Each point is reached from the start by the listed moves, each made once or not at all, plus a little noise. Is the number of moves made odd or even? Then give how often each move was made.

Moves:
(1): [ 0.22  0.30 -0.23  0.16 -0.09]
(2): [-0.34  0.30  0.17  0.26 -0.05]
Start: [-0.04 -0.17 -0.11 -0.02 -0.42]
Points:
[-0.02 -0.14 -0.05 -0.07 -0.36] => even (0, 0)
[-0.27  0.45 -0.18  0.42 -0.55] => even (1, 1)

Moves:
(1): [ 0.37  0.33  0.15 -0.34 -0.02  0.15  0.37  0.10  0.24]
(2): [-0.13  0.22  0.01 -0.10 -0.09 -0.09  0.07 -0.41  0.00]
(3): [-0.15 -0.21  0.48  0.22 -0.15  0.16  0.05  0.08 -0.29]
(4): [ 0.07  0.08 -0.11  0.30  0.23 -0.07  0.22  0.09 -0.18]
(5): [ 0.16 -0.07  0.14 -0.16  0.37 -0.31 -0.04 -0.15 -0.11]
(6): [ 0.13  0.04 -0.19 -0.16  0.12  0.47 -0.29 -0.09 -0.24]
(7): [-0.21 -0.15 -0.12 -0.18  0.20  0.25  0.32  0.06 -0.01]
(8): [-0.34  0.34  0.04 -0.15  0.15 -0.18 -0.07  0.28  0.05]
Start: [-0.26 -0.24 -0.12  0.11  0.19 -0.20 -0.09 -0.01 -0.22]
Points:
[-0.16  0.52 -0.05 -0.06  0.54 -0.30  0.42  0.46 -0.10] => odd (1, 0, 0, 1, 0, 0, 0, 1)
[-0.26 -0.23  0.39 -0.19  0.21  0.35  0.65  0.24 -0.29] => odd (1, 0, 1, 0, 0, 0, 1, 0)
[-0.87  0.25 -0.32 -0.03  0.68 -0.28  0.47  0.00 -0.36] => even (0, 1, 0, 1, 0, 0, 1, 1)

Moves:
(1): [ 0.28  0.07 -0.04  0.01 -0.03 -0.03 -0.03 -0.05 -0.03  0.01 -0.13 -0.08
 -0.18 -0.18  0.00  0.02 -0.09  0.06 -0.11  0.04 -0.12]
(2): [-0.07  0.35  0.14 -0.07  0.09 -0.03 -0.05 -0.11  0.08  0.12  0.15  0.07
 -0.17  0.10 -0.06 -0.08  0.00 -0.20 -0.15 -0.13 -0.11]
(3): [ 0.10  0.01  0.32  0.09 -0.01  0.15  0.10  0.06  0.05 -0.01 -0.04  0.05
  0.06 -0.23 -0.02 -0.09  0.13 -0.04  0.17  0.03  0.02]
(4): [-0.15  0.08  0.01  0.26  0.09  0.06  0.03  0.09  0.01  0.16  0.03 -0.05
 -0.10  0.00 -0.08  0.13 -0.03  0.11 -0.01  0.00  0.03]
(5): [ 0.03 -0.06 -0.03  0.03  0.41  0.08 -0.11  0.08  0.22  0.05  0.02  0.28
  0.03  0.13  0.00  0.02 -0.11 -0.01 -0.21 -0.02  0.03]
(6): [ 0.08 -0.10 -0.04 -0.01 -0.12  0.31  0.04  0.04  0.00  0.04 -0.02  0.08
 -0.08  0.11 -0.06  0.12 -0.03 -0.02  0.02  0.02 -0.05]
(7): [ 0.02  0.04 -0.12 -0.02  0.10 -0.07  0.24  0.01 -0.06  0.00  0.05  0.27
 -0.06  0.16  0.13  0.17  0.17  0.02  0.00  0.08 -0.07]
(8): [-0.06  0.00  0.17 -0.08 -0.20  0.01  0.00  0.37  0.02  0.14  0.07  0.03
  0.01  0.05  0.00  0.05  0.13  0.15 -0.22  0.02 -0.05]
(9): [-0.12  0.01  0.01  0.07 -0.08  0.08  0.15 -0.14  0.28 -0.23 -0.07 -0.15
 -0.07  0.06  0.03  0.09  0.18  0.01  0.10  0.06 -0.10]
(10): [-0.04 -0.05  0.03 -0.16  0.09  0.02  0.12  0.03  0.03  0.44 -0.19 -0.11
 -0.11 -0.11  0.01 -0.13  0.00  0.00 -0.01  0.07 -0.12]
(11): [ 0.10 -0.09  0.02 -0.01  0.01 -0.10  0.00  0.04  0.14  0.01  0.27 -0.02
 -0.07 -0.11  0.01  0.08 -0.07 -0.01  0.08 -0.09  0.06]
(12): [ 0.02  0.02 -0.28  0.18 -0.24 -0.06 -0.25  0.18  0.09  0.06 -0.08  0.41
  0.07 -0.12 -0.03 -0.03  0.02  0.06 -0.03  0.04  0.10]
(13): [ 0.18  0.03 -0.20  0.03  0.01  0.20 -0.03  0.02  0.04  0.14  0.05 -0.10
  0.27  0.08  0.10 -0.04  0.21 -0.08 -0.09 -0.04  0.08]
(14): [ 0.15 -0.02  0.18  0.06 -0.05 -0.12 -0.11 -0.18  0.07  0.10 -0.07 -0.13
 -0.07  0.52 -0.13  0.02  0.03  0.00 -0.17  0.07  0.09]
(15): [ 0.00 -0.07  0.00  0.18  0.10 -0.01 -0.11 -0.07  0.07 -0.07  0.03 -0.07
 -0.11  0.08  0.41  0.05 -0.09 -0.08  0.03 -0.04 -0.04]
(16): [-0.03 -0.10  0.15 -0.10  0.02 -0.06 -0.06 -0.10  0.06  0.03 -0.14  0.03
  0.14 -0.13 -0.07  0.35 -0.12 -0.12 -0.06  0.02 -0.08]
(17): [-0.02 -0.03  0.05 -0.13  0.07  0.05 -0.13 -0.02 -0.05 -0.02  0.08 -0.01
 -0.12 -0.09 -0.01  0.09  0.25  0.05  0.14  0.07  0.00]
(18): [ 0.00  0.13  0.01 -0.06  0.03  0.02 -0.13 -0.16  0.11  0.11 -0.05  0.08
  0.05  0.00  0.08  0.03 -0.09  0.32  0.07 -0.04  0.04]
Start: [ 0.15 -0.24  0.08 -0.10  0.15 -0.04 -0.06 -0.26  0.04 -0.03 -0.02 -0.07
 -0.04  0.08  0.06  0.32 -0.09  0.19  0.22  0.21 -0.29]
Points:
[ 0.38 -0.07  0.19  0.15  0.54  0.00 -0.43 -0.11  1.00  0.91  0.03  0.32
 -0.59  0.53  0.34  1.10  0.43  0.16 -0.49  0.34 -0.58] => odd (1, 1, 0, 1, 1, 0, 1, 1, 1, 1, 1, 1, 1, 1, 1, 1, 1, 0)
[ 0.52  0.26 -0.24  0.17  0.59  0.18 -0.77 -0.18  0.65  0.62  0.30  0.50
 -0.27 -0.13  0.08  0.51  0.02  0.51 -0.10  0.05 -0.17] => odd (1, 1, 0, 1, 1, 0, 0, 0, 0, 0, 1, 1, 1, 0, 0, 0, 1, 1)
[ 0.55 -0.42  0.07  0.47  0.46  0.40 -0.27  0.14  0.60  0.64 -0.14  0.40
 -0.53 -0.36  0.30  0.46 -0.34  0.29  0.15  0.23 -0.39] => odd (1, 0, 1, 1, 1, 1, 0, 0, 0, 1, 1, 1, 0, 0, 1, 0, 0, 0)
[ 0.38  0.09 -0.04 -0.02  0.02 -0.27 -0.07 -0.42  0.55 -0.05  0.03  0.45
 -0.37 -0.16  0.05  0.90  0.02  0.01  0.05  0.22 -0.57] => odd (1, 1, 0, 0, 0, 0, 1, 0, 1, 0, 1, 1, 0, 0, 0, 1, 0, 0)
[-0.06 -0.33  0.42 -0.06  0.14  0.31 -0.20 -0.02  0.30  0.77 -0.29 -0.09
 -0.26  0.09  0.37  0.90 -0.29  0.57  0.04  0.25 -0.58] => odd (0, 0, 0, 1, 0, 1, 0, 1, 0, 1, 0, 0, 0, 0, 1, 1, 0, 1)
[ 0.83 -0.58  0.38 -0.44  0.39  0.34 -0.39 -0.03  0.54  0.90 -0.07 -0.06
 -0.22  0.33 -0.09  0.90  0.12  0.23 -0.36  0.38 -0.45] => even (1, 0, 0, 0, 1, 1, 0, 1, 0, 1, 1, 0, 1, 1, 0, 1, 1, 0)
[ 0.45 -0.36  0.06 -0.09 -0.42  0.11 -0.37  0.15  0.18  0.24 -0.28  0.39
 -0.05 -0.20 -0.13  0.83 -0.19  0.37 -0.18  0.32 -0.51] => odd (1, 0, 0, 0, 0, 1, 0, 1, 0, 0, 0, 1, 0, 0, 0, 1, 0, 0)
[ 0.68 -0.21  0.25  0.11  0.76 -0.01 -0.13 -0.35  0.54  0.07  0.12  0.45
 -0.34 -0.11  0.67  0.59 -0.26  0.46  0.20  0.17 -0.35] => odd (1, 0, 1, 0, 1, 0, 1, 0, 0, 0, 1, 0, 0, 0, 1, 0, 0, 1)
[ 0.62  0.20 -0.43  0.08  0.59  0.37 -0.25 -0.11  0.70  1.13  0.09  0.75
 -0.40  0.12  0.17  0.60 -0.11  0.44 -0.19  0.17 -0.43] => odd (1, 1, 0, 1, 1, 1, 1, 0, 0, 1, 1, 1, 1, 0, 0, 0, 0, 1)
[ 0.31 -0.21  0.90 -0.18  0.30  0.39  0.05 -0.06  0.96  0.61  0.10  0.02
 -0.49  0.60 -0.16  0.40  0.15  0.05 -0.16  0.23 -0.54] => odd (0, 1, 1, 0, 1, 1, 0, 1, 1, 1, 1, 0, 0, 1, 0, 0, 0, 0)
